Each row is a point. The last column is the point's height on a tilted bowl or saddle (a function of degree 2), plus a little noise. Count its main directions that bend up, bend down and stay straight.

Points, 10 rows:
3	3	-2
-34	-35	6
-32	37	-40
31	-9	20
73	-34	67
-1	12	-9
0	-4	0
-15	-19	1
45	1	34
1	-24	2
Directions: 1 up, 1 down, 0 straight

Points, 16 rows:
64	9	14	56
-12	23	4	-6
22	-36	-22	-23
26	-11	6	4
-3	-40	-2	-18
-5	29	17	2
-1	-58	41	-24
2	19	69	-12
-41	24	-70	-76
17	-12	6	0
11	12	-1	10
-18	-29	47	-22
-33	-25	-2	-19
36	6	29	27
20	-6	0	3
19	10	2	13
Directions: 1 up, 2 down, 0 straight

Points:
-18	-10	-44	10
-57	-60	-4	-36
1	-19	21	0
38	-71	-18	19
-3	18	20	-33
49	9	8	-15
-9	-28	39	-22
-30	-15	35	-40
-48	-16	9	-23
8	9	19	-19
-3	39	-52	-46
33	9	-10	-10
-21	-1	44	-54
-2	19	7	-24
-10	-36	21	-3
-10	-14	28	-16
26	11	-14	-11
-7	2	42	-43
Directions: 0 up, 2 down, 1 straight

Points, 16 rows:
17	-39	-32	-6
-4	15	58	-47
-15	23	52	-44
-36	-9	7	-30
26	5	14	-8
-39	15	24	-37
8	50	-6	6
16	-2	3	-4
-17	-17	-23	-5
-65	-23	-28	-40
19	-36	-4	-15
36	37	-1	2
-16	-69	15	-59
1	-23	-7	-9
-1	26	31	-19
-31	-13	-17	-13
Directions: 0 up, 3 down, 0 straight

Points:
12	-11	10	34	-13
-21	44	-23	67	-21
13	-18	-47	-44	-25
62	-21	69	6	-95
-24	-14	-6	-5	9
-41	15	17	-18	9
-4	3	-20	-48	-2
-20	-13	-20	-20	7
-20	-41	-10	-54	-31
5	-3	15	-11	4
-18	-13	31	-1	-1
35	-11	29	-45	-32
-6	-4	18	-22	5
2	39	-37	7	5
-7	-1	41	-35	-11
57	25	41	-16	-44
10	26	4	15	8
-23	-14	-5	5	9
-18	46	9	7	13
10	15	25	2	3
7	8	44	16	-11
13	-1	22	21	-6
16	-20	53	-31	-37
23	-1	-50	-69	-42
Directions: 0 up, 4 down, 0 straight

Points (25 x 5):
-5	16	24	-8	21
-24	-36	8	18	-27
-41	53	-24	-2	7
51	-32	-9	-30	-82
51	32	-11	27	-4
12	54	-9	-14	27
-43	-6	48	29	3
-17	-11	6	15	6
3	12	52	-1	21
-1	-16	27	26	12
-5	11	12	-5	20
-19	1	-19	35	-4
-2	-16	23	-27	-21
30	-2	-41	-22	-21
-24	18	-53	3	5
-37	65	28	-8	-12
3	19	1	4	27
-46	33	-31	-35	-20
-26	-20	16	-19	-26
-54	-25	-41	-21	-76
-3	31	-1	10	32
-20	-5	-18	28	-5
16	-6	6	20	8
12	50	9	52	5
13	68	50	26	10
Directions: 0 up, 3 down, 1 straight

Points, 24 rows:
-11	-22	7	12	15
44	-39	22	-35	-40
-29	-7	0	-27	6
6	10	31	-32	-15
42	-25	-3	-15	-44
-8	-51	-26	8	28
-34	21	-35	-1	27
12	-3	-37	4	-20
-12	36	8	-13	6
-3	-48	-10	25	38
-4	-57	-28	-9	10
-9	-41	-30	-62	-65
6	5	-42	26	16
-12	-22	22	-32	-1
8	25	-74	28	32
-8	-22	23	-42	-9
34	24	-21	-6	-32
-14	46	22	8	23
-26	11	0	9	17
-1	-47	62	-9	40
4	46	-9	-51	-40
19	-63	-18	-12	-7
32	12	9	-3	-18
35	9	-2	25	9
Directions: 3 up, 1 down, 0 straight

Points, 38 rows:
-57	24	54	11	7	32	-56
12	21	-18	26	16	6	-31
-20	3	-21	-20	27	18	-19
10	43	-4	38	-29	-18	-25
55	-25	3	-56	34	13	-18
-50	-16	33	33	18	-10	-37
3	14	26	-61	-6	47	-21
14	-7	-18	-12	-16	-21	13
19	3	44	-19	11	37	-22
-21	27	7	-11	-34	59	-35
7	-19	11	9	19	-20	-3
2	-23	-28	9	-33	-12	3
-51	-27	-3	-20	1	-4	-11
-2	18	-3	8	-17	6	-3
-43	-41	9	-66	-10	-22	-3
2	-56	2	-21	6	-32	4
-18	-6	-2	-61	-1	19	-3
9	-19	11	-11	-41	-27	19
-34	-27	10	-10	57	-33	-23
-37	26	-10	44	-43	-41	-28
-25	2	-1	51	17	-6	-41
3	-7	-53	-23	4	-10	-5
-50	23	24	31	-14	-10	-28
38	17	-56	-3	9	22	-40
-9	34	-4	9	27	42	-52
29	4	40	-2	24	-42	14
33	1	26	5	-22	-6	5
6	-41	3	-9	33	4	-19
-28	28	11	-12	10	1	-7
60	-23	33	-10	71	20	-63
-18	-19	15	3	-18	-25	10
-30	72	-51	17	-16	50	-69
-23	-6	0	12	-20	6	-4
59	-18	-13	-7	-30	11	-14
-20	-5	-32	-57	14	-23	1
-23	25	23	45	18	-33	-34
24	9	53	-35	-53	-30	26
-13	-23	38	10	-9	24	-19
Directions: 0 up, 5 down, 1 straight

Points:
-2	-9	9	12	-61	38	27
-2	-42	-19	14	-37	48	13
13	8	10	17	26	3	17
-41	24	-7	-20	-38	-30	50
-16	41	-15	17	-31	-22	58
28	-32	50	17	-23	-15	43
-15	1	27	8	26	7	5
33	-29	53	-8	-6	-34	53
-18	-48	45	-15	17	-12	13
29	-15	-30	14	12	-31	9
-1	-31	46	64	30	-36	43
-34	-48	-2	26	-22	-15	18
3	-3	-34	9	24	44	6
-10	-29	-40	-48	-20	-58	30
46	38	-43	-4	12	11	20
-29	-38	23	5	39	-27	22
-6	18	-30	-50	3	-28	7
-3	39	-31	-9	-36	3	27
-24	35	14	-9	-6	-23	41
-1	-31	1	-16	-28	-14	13
-14	16	14	25	-16	-36	54
-33	5	0	-40	-29	-11	16
-27	34	-80	-31	-4	24	41
60	-4	21	-7	17	-9	34
-13	-23	24	-7	-32	2	9
-26	0	56	7	-33	13	12
9	-6	-44	4	-24	-7	11
-14	18	-8	-56	-39	1	3
14	-20	80	-34	14	-12	46
8	8	0	7	27	15	8
-46	-12	-3	-17	29	-14	20
38	-6	-24	-1	-27	-40	12
20	23	-52	-1	13	24	17
-23	-38	-11	9	-30	12	7
16	11	7	-1	69	-38	62
-40	-12	2	-12	-4	-4	8
-6	20	-27	-51	-13	-23	4
13	-13	37	-50	-30	8	9
-20	-32	66	-11	40	-3	14
-43	-8	-9	5	24	26	-6
-5	0	2	-22	12	-25	15
7	-11	2	-9	-28	16	4
28	51	-39	-42	30	-5	15
19	5	-58	17	0	18	16
38	-33	18	-21	-7	6	14
-42	37	9	15	31	-19	60
-2	-3	-1	38	25	-23	26
-54	-46	36	-52	2	48	-23
60	-35	-18	7	38	-32	22
Directions: 4 up, 1 down, 1 straight
